Each row is a point. To make a cloud, some directions were put in groups of two or more. Within a group, all points are equally far from the middle, so they leave a hole (a ring in 2 directions, a hollow ball in 3). The other directions are filled evenly. Then the cloud was stretched, turned, moved and blurred a little. How many holes are there, and how many directions does each take, smallest first?

Cloud (13 x 2):
[[-0.44  0.04]
 [-0.41 -0.44]
 [ 0.15 -0.28]
 [-0.46 -0.42]
 [-0.23  0.24]
 [-0.22 -0.45]
 [ 0.47  0.09]
 [-0.38  0.11]
 [ 0.35 -0.11]
 [-0.44  0.03]
 [ 0.25  0.44]
 [-0.40  0.08]
 [ 0.27  0.44]]
Holes: 1 (2)

Cloud (20 x 3):
[[ 0.56 -0.23  0.48]
 [-0.51 -0.02  0.10]
 [ 0.44  0.12 -0.01]
 [-0.07 -0.21  0.25]
 [-0.21 -0.13  0.22]
 [-0.46  0.00 -0.35]
 [ 0.23  0.14  0.13]
 [-0.16 -0.22  0.35]
 [ 0.20 -0.17  0.51]
 [ 0.03 -0.29 -0.42]
 [ 0.24 -0.31  0.24]
 [ 0.27 -0.37  0.49]
 [-0.06 -0.41 -0.02]
 [ 0.18 -0.04 -0.19]
 [ 0.53 -0.66 -0.05]
 [ 0.48 -0.49  0.08]
 [-0.40 -0.60  0.51]
 [-0.40 -0.60  0.19]
 [ 0.50 -0.35  0.32]
 [ 0.26 -0.04  0.01]]
Holes: 0

Cloud (31 x 4):
[[ 0.23  0.15  0.56  0.01]
 [-0.02  0.52  0.35  0.30]
 [-0.06 -0.11 -0.68  0.29]
 [-0.48  0.04  0.16  0.14]
 [-0.24  0.24 -0.45  0.18]
 [-0.12 -0.09 -0.23  0.63]
 [ 0.48 -0.39 -0.11  0.11]
 [ 0.11  0.02 -0.62  0.12]
 [-0.02 -0.51 -0.17  0.03]
 [-0.19  0.08  0.51  0.33]
 [ 0.27  0.03  0.56 -0.04]
 [-0.14  0.06 -0.38  0.65]
 [-0.05  0.00 -0.24  0.67]
 [-0.12 -0.23 -0.61  0.37]
 [ 0.08  0.50  0.36  0.24]
 [-0.40  0.37 -0.24  0.29]
 [ 0.40 -0.30  0.32  0.12]
 [-0.21 -0.09 -0.53  0.54]
 [-0.21 -0.02  0.06 -0.14]
 [-0.11 -0.07 -0.24  0.64]
 [-0.27  0.24 -0.55  0.38]
 [ 0.13  0.08  0.16 -0.21]
 [ 0.00 -0.34 -0.58  0.25]
 [-0.07 -0.31 -0.59  0.30]
 [ 0.06  0.08 -0.21  0.66]
 [-0.24 -0.39 -0.29  0.32]
 [-0.29  0.44 -0.30  0.49]
 [ 0.19 -0.50  0.02 -0.07]
 [-0.12 -0.30 -0.58  0.34]
 [ 0.27 -0.22  0.38 -0.15]
 [-0.37  0.36 -0.32  0.28]]
Holes: 2 (2, 2)

Cloud (50 x 6):
[[ 0.37 -0.01 -0.35 -0.21  0.60 -0.36]
 [-0.57 -0.68 -0.05  0.46 -0.30 -0.01]
 [-0.25 -0.03  0.17  0.00 -0.14  0.29]
 [ 0.46 -0.05 -0.61  0.16 -0.06 -0.24]
 [-0.06 -0.44  0.17  0.23 -0.18 -0.30]
 [-0.08 -0.59 -0.11  0.32  0.58 -0.25]
 [-0.29 -0.21 -0.12 -0.16 -0.55  0.12]
 [-0.09  0.19  0.02  0.56  0.47 -0.42]
 [-0.05 -0.12 -0.27  0.41  0.53  0.00]
 [-0.23 -0.09  0.41 -0.26 -0.34  0.43]
 [-0.21 -0.33 -0.24 -0.06 -0.31 -0.15]
 [-0.29 -0.39  0.23 -0.47 -0.51  0.18]
 [ 0.00  0.34 -0.23 -0.11 -0.65  0.26]
 [-0.12 -0.54  0.23 -0.09 -0.26  0.18]
 [ 0.03 -0.44 -0.33 -0.08  0.64 -0.44]
 [-0.10 -0.53  0.11  0.05  0.10 -0.46]
 [-0.69 -0.26 -0.35  0.56  0.29 -0.06]
 [-0.49 -0.04  0.22 -0.44 -0.31  0.46]
 [-0.04  0.53 -0.02  0.44 -0.60  0.03]
 [ 0.03  0.22 -0.52  0.62  0.59 -0.12]
 [ 0.01 -0.25 -0.48  0.33  0.46  0.13]
 [ 0.03  0.24 -0.46  0.14 -0.07 -0.05]
 [-0.71  0.35  0.25  0.35 -0.01  0.15]
 [ 0.21 -0.61 -0.41 -0.11 -0.03  0.05]
 [ 0.19 -0.06 -0.32 -0.20  0.05  0.27]
 [-0.08 -0.74 -0.63  0.25  0.06  0.05]
 [ 0.33 -0.08  0.07 -0.09 -0.02 -0.29]
 [ 0.03  0.07  0.27 -0.35 -0.13  0.35]
 [-0.55 -0.21  0.47 -0.22 -0.28 -0.16]
 [-0.02 -0.12  0.10  0.07 -0.26  0.51]
 [-0.24 -0.49 -0.30  0.14  0.00 -0.12]
 [-0.50 -0.07 -0.52 -0.16  0.16  0.25]
 [-0.52  0.00  0.39  0.40  0.14 -0.44]
 [-0.41 -0.30  0.40 -0.14 -0.20 -0.25]
 [-0.33 -0.25  0.26 -0.24 -0.63  0.17]
 [ 0.16  0.51 -0.04  0.34 -0.36 -0.20]
 [ 0.00  0.40 -0.13  0.16 -0.46 -0.21]
 [-0.15  0.04  0.25 -0.35 -0.25 -0.05]
 [-0.33  0.33  0.37 -0.06 -0.46  0.23]
 [ 0.04  0.02 -0.30  0.16  0.53 -0.38]
 [-0.42 -0.62 -0.17  0.27 -0.19  0.09]
 [-0.51 -0.66  0.26  0.52  0.03  0.00]
 [ 0.29 -0.63 -0.46 -0.10  0.35  0.16]
 [-0.35  0.46  0.03 -0.17 -0.12 -0.04]
 [ 0.45  0.27 -0.73 -0.12  0.11 -0.16]
 [-0.08 -0.81 -0.22  0.42 -0.20  0.10]
 [ 0.09 -0.66 -0.20  0.11 -0.34  0.24]
 [-0.26  0.05  0.26 -0.50 -0.67  0.25]
 [ 0.08  0.31 -0.48  0.15 -0.31 -0.21]
 [-0.19 -0.57 -0.44 -0.26 -0.40  0.14]]
Holes: 0
